Every row gives one point. A path goes straight from each point to the next, and from the last back to the first. The post is the endless flat space through its rows: a point in 2 columns, a line in 3, a plane in 4, and so on, so that a path can go around it. Count how often the path circles the post. Going back the other way cancels.
In the rows, zero is written as 128.

Post:
[[138,146,111],
[105,109,146]]
Path:
[[114,129,94],
[98,160,127],
[130,154,175],
[129,104,203],
[144,188,151],
[154,124,141],
[132,79,137],
[85,84,91],
[113,156,89],
[153,211,114],
[185,168,135],
[133,105,125],
[125,115,97],
[124,144,97],
[90,108,168],
[135,190,146],
[115,117,180],
[170,135,122],
[112,78,104],
[134,158,52],
[118,194,115],
[126,172,170],
[132,129,161],
[152,126,121],
[123,114,98],
[152,189,40],
[117,169,135],
[111,108,186],
[143,97,130],
[87,58,120]]
Times around: 5

Post:
[[135,117,141,124,135,70],
[156,109,90,90,150,148],
[121,119,122,146,122,139],
[47,148,115,112,137,152],
[128,119,107,143,161,105]]
Path:
[[124,147,128,184,75,153],
[172,97,102,119,124,122],
[143,96,119,139,137,116],
[144,107,172,113,113,75],
[118,141,141,85,133,119],
[113,114,105,123,194,185],
[160,65,91,80,169,104],
[43,145,60,125,145,161],
[130,134,71,101,168,145],
[124,149,146,101,148,125],
[89,136,105,91,176,160],
[143,157,88,227,178,114],
[19,168,91,67,142,99],
[78,122,93,200,176,113],
[62,117,119,105,197,135],
[212,110,165,147,131,107],
[160,122,120,140,121,112],
[69,142,73,122,145,92],
[122,108,74,166,182,113],
[147,97,99,149,159,141],
[150,132,156,126,149,148],
[129,132,124,118,141,86],
[111,113,89,85,106,140],
[126,88,82,28,135,125],
[165,96,139,114,103,149],
[145,125,129,96,141,129]]
Times around: 3

Post:
[[133,168,111,145,109,133,100,117],
[125,189,129,157,124,114,103,160],
[132,109,186,121,129,113,148,79],
[88,87,138,134,136,146,114,111],
[140,148,167,130,177,109,114,76],
[119,190,90,119,109,105,56,178],
[160,150,152,112,150,109,153,101]]
Path:
[[137,240,132,162,146,83,111,145],
[127,203,114,113,117,105,117,192],
[111,109,179,156,142,153,145,103],
[175,134,132,157,111,126,109,114],
[107,104,120,107,168,108,89,145],
[142,40,164,146,105,154,139,31],
[104,88,171,131,160,144,104,78],
[183,135,131,95,199,125,140,117],
[146,94,145,117,154,71,119,137],
[176,165,147,184,82,121,182,65],
[100,43,122,137,128,148,38,75],
[109,109,104,149,133,171,114,147],
[119,117,111,114,128,174,131,110],
[60,133,112,116,123,134,106,100],
[132,231,154,165,128,88,115,102],
[75,128,116,135,129,160,119,152],
[138,152,167,119,144,104,110,138],
[138,115,203,124,152,82,111,121],
[176,174,136,102,125,56,121,103],
[103,156,182,169,96,106,124,112],
[91,139,174,124,119,115,124,126],
[122,126,193,123,139,133,128,152],
[193,201,88,123,134,129,92,92],
[131,83,163,129,141,113,110,59],
[134,127,163,170,128,145,127,120],
[123,135,159,177,124,174,97,134],
[189,208,144,154,168,64,87,159],
[120,132,94,194,166,158,179,132]]
Times around: 2
